Each row of a before or after table is a point. One or more steps were done to the points. Then noise was added and the rows were shuffled. The steps act on how far a point lies along the listed directions, d1 being the first. Write out the steps. A step turns or swaps two directions, mirrors them in a line or flattens them onto one, adds a multiple of one to another, or multiplies one. Angles are multiples of 10 degrees, from the lower direction toward the higher: turns from -170 to 170, lines from 10 to 170 but not 90. Use the fewest steps. Two steps may share a direction if one is a turn and the other turns, adds or multiplies; they go together, in the order done. Otherwise the lowest direction goes first.

Directions:
(1): [2.7 2.6 4.0]
(2): [ 4.6 -2.7 -1.3]
(3): [-1.3 -4.0  3.5]
Before:
[[-1.6 -0.5  0.2]
 [ 1.5 -0.5 -3.2]
 [ 2.6 -1.3  1.1]
 [-1.5 -0.3  0.1]
 [-1.0 -2.1 -0.2]
 [ 0.9  4.4  1.9]
 [ 1.6  2.4  0.9]
 [-1.6  1.3  0.8]
 [-2.1 -3.2 -1.7]]
After:
[[-0.2 -4.7 -4.4]
 [-2.0  0.0 -1.9]
 [ 5.2  3.6  4.9]
 [ 0.5  2.6  0.0]
 [-3.6 -2.5 -2.7]
 [ 1.7 -0.2  4.9]
 [-2.4 -0.1 -1.9]
 [-6.9 -5.4 -7.2]
 [ 7.2  7.2  6.5]]
Steps: multiply d1 by 3; turn d2 and d3 by 60 degrees

Directions:
(1): [-3.2 -1.1 -0.3  4.5 -4.6 -0.2 -0.7 -0.5  6.2]
(2): [-4.7  0.3  1.8  0.4 -1.7 -2.2 -6.0  1.2 -4.5]
(3): [ 2.1  3.6 -4.5  2.0 -5.2 -0.4  2.0  2.6 -3.4]
Before, 12 rows:
[[ 2.5 -1.5 -4.1  2.5 -0.6  1.6  5.0 -1.6  3.2]
 [-1.8 -2.9  7.2 -4.4  8.5 -1.0 -1.3 -4.2  4.0]
 [ 3.4  1.0  2.1 -5.5  8.6  2.6  2.2 -2.9  0.4]
 [-2.2 -3.6  1.5 -2.3  2.4 -1.1 -1.3 -1.8  3.3]
 [-1.5 -1.7  2.3 -0.4  2.1 -0.1 -2.1 -0.2  1.7]
 [ 3.8 -0.4 -0.7 -5.1  7.3  2.4  4.4 -1.4 -0.3]
 [ 6.9 -0.5  1.8 -7.0 10.1 -0.3  3.2 -1.8 -3.0]
 [ 4.3  0.0 -1.4 -1.5  0.4 -0.2  5.5 -1.7 -0.5]
 [-3.4  2.0 -3.3  3.4 -6.5 -2.9 -4.2  0.8  0.0]
 [-1.3 -1.8  0.2  1.8 -2.4 -2.2 -1.2 -0.1  1.1]
 [ 2.5 -0.5  0.0 -3.2  5.0  3.5  1.2  0.9  0.0]
 [-2.8 -1.6  0.3  0.8 -0.9  1.4  0.7  0.9  3.2]]
After:
[[ 4.3  0.6 -0.8 -3.3  1.9 -0.7  3.6 -0.9 -5.4]
 [-0.9 -0.2  1.1 -2.8  3.7  2.1 -2.8  1.8 -2.8]
 [-3.0 -1.9  2.6  1.0  0.4 -0.4 -2.9 -0.3  3.1]
 [-1.0 -0.2  4.4 -5.0  6.2 -3.7 -5.8  0.0 -7.8]
 [-1.3 -1.3 -0.1  0.0 -0.1  1.8  2.0  0.6  3.5]
 [-4.0 -3.9  1.8 -0.8  0.8 -1.2 -3.0 -1.6  4.4]
 [-2.5  1.1  4.1 -4.3  5.7  0.1 -4.8 -1.6 -3.4]
 [ 1.1  1.7 -5.0  2.8 -4.6 -0.8  1.7 -0.4  4.0]
 [ 0.2 -1.7 -0.5  1.9 -1.8 -1.2  1.0 -0.5  2.5]
 [-8.2 -3.4  8.7 -0.6  3.5 -3.1 -7.2 -3.7  5.1]
 [-1.2  0.3  1.0 -5.0  5.7  0.6 -1.7 -0.1 -5.7]
 [ 5.1 -0.7 -3.8 -1.1  3.1  1.7  5.6 -1.4 -1.1]]
Steps: add -0.7 times d3 to d2; turn d1 and d2 by -50 degrees

Directions:
(1): [-1.5 -0.8 -5.6  5.9 -3.0  0.9 -5.2  1.4  1.8 -4.6 -2.2 -0.1 -2.3  0.7]
(2): [-4.9  5.6 -0.6 -0.3 -2.7  3.5 -3.0 -1.3  2.0  3.5  2.0 -2.3  5.5  0.6]
(3): [-0.5  4.2 -4.0 -0.9  4.2  5.3  0.6  0.3 -1.8  0.9  2.3  3.0 -5.1 -4.1]
(4): [ 2.6 -2.3  3.5  4.0 -0.5  1.1 -2.8 -1.8  0.2  2.3  4.6 -6.1 -3.0 -4.2]
Before, 13 rows:
[[-1.3  1.8  2.1  1.0 -0.9  0.0 -2.1 -0.9  2.2  3.5  1.7 -3.9  1.4  0.3]
 [ 0.1 -1.7  1.6 -4.6  1.7 -1.9  5.2  2.2 -1.6  0.1 -2.0  5.0  2.5  1.7]
 [-2.1  2.9  0.0  0.4 -1.1  0.9  0.1 -1.2  1.8  3.4  0.5  0.3  3.0  1.1]
 [-1.0  1.7 -2.9 -1.8 -1.3 -1.4 -0.5  1.8  0.1 -3.1 -5.5  2.9  1.5  3.5]
 [ 2.5  0.5  3.3 -6.4  4.3 -0.3  5.8  1.9 -1.3  2.3  1.3  1.2  0.9 -1.4]
 [-2.0 -0.1 -0.7 -2.0 -1.7 -0.5 -1.2  0.0 -1.6  1.2 -1.4 -0.7  2.3  1.9]
 [-2.0  3.4 -4.2  2.8  1.9  4.5 -3.3  0.4 -1.2  2.3  4.4 -0.4 -3.9 -5.1]
 [ 0.6  1.0  6.1 -0.7 -1.5  0.5  0.3 -1.8  0.0  1.7  1.3 -4.2  2.7 -1.2]
 [-2.5  2.2 -0.6  3.4 -4.2  2.1 -4.7 -0.1  0.1  1.1  0.9 -2.6  2.4  0.3]
 [-2.3  2.3 -0.9  0.1 -1.7  2.2 -2.1 -1.6  2.1 -3.3  1.0 -0.2 -1.3  0.0]
 [-1.0  1.3  2.1 -6.7 -0.8 -1.0  4.1  0.7 -0.7  0.3 -2.1  4.1  6.3  2.3]
 [-3.6  8.2  0.6 -2.9  1.5  6.3  2.2 -0.7 -0.6  6.8  6.6 -2.9  1.7 -4.3]
 [ 1.6 -0.4  1.8 -2.6  3.8  1.7  3.1 -0.9 -2.6  2.4  3.4 -0.4 -3.5 -5.3]]
After (13 x 14):
[[  2.4  -3.1  -0.2   1.7   0.7  -2.6   2.1  -0.1   0.6  -0.3  -1.8   2.3
   -2.4   0.8]
 [  0.7   6.7  -5.7  -1.5  10.2   8.8   2.5   0.0  -5.3   3.9   6.8   5.3
  -11.2 -10.1]
 [  3.8  -4.2   5.2  -1.6   0.4  -3.3   3.1  -0.1  -3.4   0.8  -0.2   0.1
   -0.7   0.1]
 [  2.9  -3.6   2.8   1.6   0.2  -4.2  -0.2   0.6   1.2   0.2  -1.5  -1.7
   -1.9   2.0]
 [ -0.2  -4.1  -1.6   1.0  -5.7  -3.6  -1.5   2.3   1.7  -5.9  -5.1   2.4
    2.5   3.7]
 [ -3.4  -0.4  -3.4   1.8  -3.8   0.5  -2.0   2.2   1.6  -2.3  -3.0   2.0
    3.2   3.2]
 [ -0.3  -3.8   0.7  -1.4  -2.3  -3.0   0.0   1.1  -1.5  -0.1  -2.4  -0.8
    1.2   2.5]
 [ -2.3   4.3  -7.9   2.5   2.9   7.5  -3.1   0.2  -1.3  -1.3   2.8   0.6
   -7.5  -7.4]
 [  0.4   1.2   1.9  -4.1   2.3   1.2   2.9  -2.4  -0.2  -2.2   1.7   1.3
   -2.6  -1.3]
 [  3.4   1.5  -8.8   2.7   7.6   6.1   3.3   3.8  -3.8  -3.8   2.7   5.5
  -15.5  -9.1]
 [  2.3  -4.6   3.6   4.4  -3.8  -3.7  -1.7   0.2   0.1  -4.2  -2.8  -4.0
    0.2   1.2]
 [ -1.9   2.2  -7.9   3.9  -0.2   3.8  -3.9   4.3   2.1  -4.0  -1.1   0.8
   -2.6  -1.7]
 [  0.0   1.3   2.1  -3.9  -0.9  -2.3   1.4   1.3  -0.7   0.3  -3.4   1.0
    4.2   3.5]]
Steps: turn d1 and d2 by 170 degrees; multiply d3 by 2.5; multiply d4 by 0.7

Directions:
(1): [-0.4  3.5 -0.5 -2.3  0.4 -0.4  2.9 -4.6  0.7  0.9  4.0 -1.3 -2.1 -2.3
  7.1  4.1  3.9  0.3 -6.5 -2.1 -3.2 -4.7  1.8  1.2]
(2): [-0.2 -2.7  2.9  0.5 -0.1 -1.2  7.2  1.3 -0.5 -1.3 -4.2  2.9  8.0  2.9
  3.7  1.2  0.7 -1.6 -2.5 -0.6 -1.3  0.4 -6.7  0.5]
(3): [-3.2  1.9 -4.8 -2.0 -1.6 -3.8  2.6  3.3  3.5 -0.6 -7.3 -1.6 -2.4  0.7
  0.6  2.4 -1.4  5.1  4.7  0.7 -4.2 -4.4  0.5 -0.7]
(4): [ 2.4  1.6 -1.5 -2.5  1.7 -0.2  0.8  0.8  5.0 -6.3  2.7  4.0 -2.3  5.5
  1.1 -5.1  4.1  4.3 -1.5  1.2  4.6 -0.7 -1.5 -3.0]
(5): [-4.2  2.4  4.1  3.9 -2.4  6.0  0.7  0.0 -1.2 -4.8  0.8 -1.1 -3.0  0.4
  3.1 -6.0 -6.1  1.7 -0.4 -0.3 -3.9 -1.7 -1.7  2.0]
(6): [ 1.9 -4.5  3.5  0.1  1.5 -0.2  2.8  1.5  3.0 -0.5  0.8 -0.7 -4.1  3.4
 -5.3  2.9  0.4  4.2 -2.7 -3.9 -3.1  3.2  1.5  7.5]
Before:
[[-4.0 -1.3  0.4  2.3 -1.8  1.6 -2.3  2.7 -0.9  1.6 -5.7 -1.6 -0.5  0.5
  -4.2 -0.5 -4.4 -1.0  7.0  3.2 -1.3  1.9  0.0  1.6]
 [-1.8  2.8 -1.3  0.3 -3.1  2.8 -1.6  0.1  2.2 -0.8  1.7 -1.8 -6.3 -2.4
   3.2 -0.5 -3.4  0.5 -0.3 -0.9 -0.6 -4.0  3.9 -0.4]
 [-2.8  0.2  2.0  2.8 -2.0  4.1  1.4 -4.0 -5.1  0.4  1.4 -1.6  2.3 -2.2
   5.0  0.5 -3.0 -6.4 -1.5  0.9 -2.0 -1.9 -2.1 -3.1]
 [-3.4  9.7 -3.7 -2.0 -1.8  3.1  2.8 -3.6 -1.9 -2.3  0.7 -0.2 -2.3 -1.2
  14.6 -3.1  1.5 -0.9 -5.3  0.4 -4.3 -9.0 -2.2 -4.0]
 [ 1.6  0.7 -1.6 -3.4 -0.9 -2.3  0.3 -2.0  3.2  0.1  2.1  0.5 -1.3  1.1
   0.4  1.3  2.2  2.9 -1.7 -0.2  3.4 -2.1  1.8 -2.2]
 [-2.5  3.4 -2.9 -0.5 -0.8  1.0 -1.2 -2.7 -2.9  0.9  0.0 -1.2 -0.5 -1.7
   0.4 -0.3  0.2 -2.8  1.8  2.6  1.1 -2.2  3.3 -2.9]
 [ 3.8 -0.2  2.7 -3.2  2.1  1.7  2.2 -0.2  2.7 -6.0  3.8  3.4 -2.9  5.5
   4.0 -0.3  5.1  2.9 -6.8 -0.6  3.0 -0.4 -2.1  0.4]
 [-0.3 -0.3 -4.8 -2.7  0.2 -1.7 -0.4 -1.8 -1.9  5.6 -0.1 -4.2 -3.3 -3.6
  -0.3  5.0  2.1 -1.6  0.8 -0.3 -1.3 -1.1  5.5  0.4]
 [-3.5  2.1  0.9 -0.4 -0.3  0.6  2.6 -2.1 -2.0  4.6 -3.4 -2.2  2.3 -6.2
   5.2  6.1 -1.7 -3.1 -1.0 -2.0 -5.9 -2.5  1.7  1.6]
 [-5.0  0.3  0.9  4.4 -4.1  1.6 -1.8 -0.3 -6.7  3.6 -3.5 -3.5  4.5 -6.4
   2.2 -0.1 -6.6 -6.2  0.8 -0.4 -5.4 -1.0 -1.2  1.0]
 [ 3.6 -4.8 -0.5 -0.2  1.3 -3.7  6.6  1.9  1.2  1.2 -2.9  3.6  3.6  1.3
   0.5  5.9  4.5 -1.2 -4.4 -2.9 -0.3  1.0 -1.3  1.5]
 [ 1.5  3.9  0.0 -4.0  0.4 -3.8  4.8 -5.6  2.8 -1.5  2.8  1.4 -0.1 -0.2
   9.5  4.7  6.5  0.4 -7.1 -1.7 -0.7 -6.1 -0.5 -0.8]
 [-0.1  0.5 -3.0  1.9 -0.4 -1.1 -2.1 -0.6 -3.9  3.0 -2.1 -2.2  4.7 -0.5
  -1.0  1.9 -1.3 -1.7  2.3  1.8  1.5  0.0 -1.1 -2.0]]
After:
[[-3.0 -0.2  0.9  2.5 -2.4  2.7  1.7 -3.0 -5.4  1.2 -1.1 -1.3  4.6 -2.2
   4.8  1.1 -3.2 -7.1  0.4  1.8 -1.6 -1.9 -3.0 -4.5]
 [-1.1  0.5  1.2  4.0 -1.3  4.7 -0.8  0.8  0.5 -2.6  2.5 -1.4 -9.5 -1.5
  -1.0 -1.8 -3.8  2.8 -1.9 -3.1 -4.0 -1.1  4.8  4.2]
 [-4.7 -1.1 -1.1  3.4 -4.1 -1.0 -0.7  2.3 -5.8  3.7 -8.0 -2.1  7.7 -4.8
   1.0  0.1 -6.2 -6.0  3.8  1.1 -4.2 -0.6 -3.3 -1.3]
 [-2.3 -2.6 -0.5  0.7 -1.0 -0.7 -0.4  3.7  0.6  1.1 -7.3  0.5  2.4  2.9
  -4.5  0.1 -1.9 -0.8  6.8  3.7  0.7  2.5 -2.2  0.3]
 [-3.2  8.0 -4.7 -2.8 -1.8  0.1  4.9 -3.6 -4.0  1.6 -2.8  0.3  4.4 -2.9
  15.7  1.3  2.9 -4.7 -5.0  0.7 -4.3 -8.8 -4.1 -5.2]
 [-1.6  6.4  1.0 -1.4 -1.4 -0.1  1.2 -6.8  0.4 -0.9  4.4 -2.2 -4.9 -3.8
   9.4  3.1  1.5  0.3 -5.7 -2.0 -4.0 -7.3  2.8  1.0]
 [-5.2  2.2  0.0  0.5 -1.4  0.7  1.3 -0.3 -2.1  4.7 -6.1 -3.2  1.2 -6.4
   3.5  5.2 -4.7 -2.1  2.8 -1.3 -6.7 -2.6  2.1  1.3]
 [-0.9 -0.8 -5.5 -2.5 -0.3 -2.4 -0.5 -0.5 -2.0  6.0 -2.1 -4.6 -3.1 -3.5
  -1.5  5.1  1.0 -1.3  2.7  0.2 -1.8 -0.9  5.3  0.3]
 [ 1.0  1.4 -1.0 -2.9 -1.2 -1.1 -0.4 -3.0  2.4  0.5  3.3 -0.5 -2.6  0.0
   0.9  1.3  1.5  2.5 -2.3 -0.5  2.6 -2.5  2.7 -1.5]
 [ 1.2 -1.6 -2.3 -2.3 -1.5 -3.3  3.6  1.3  2.3  2.8 -3.1  1.1  3.2 -0.9
   3.6  6.0  1.7 -2.7 -1.7 -1.0  1.2 -2.3 -0.1 -1.7]
 [ 3.2  0.5  4.2 -2.4  1.9  3.7  1.4 -2.2  1.5 -5.3  6.7  1.8 -5.1  3.7
   4.7  0.0  4.3  2.2 -8.8 -1.7  1.3 -0.9 -0.5  2.3]
 [-1.2  2.4 -3.5  2.6 -1.1  0.6 -4.1 -0.3 -3.8  1.5 -1.6 -2.8  2.3 -0.8
  -1.2 -1.0 -3.1 -0.6  4.0  2.7  1.5 -0.8 -0.3 -2.8]
 [-1.8  2.6 -3.8 -1.3 -0.5 -1.2  0.1 -2.2 -3.1  2.0 -2.0 -0.1  3.0 -1.5
   1.1  1.2  1.5 -4.2  2.2  3.2  2.0 -2.0  1.7 -4.4]]
Steps: turn d1 and d4 by -20 degrees; add -0.3 times d4 to d3; swap d2 and d5; multiply d6 by 1.3
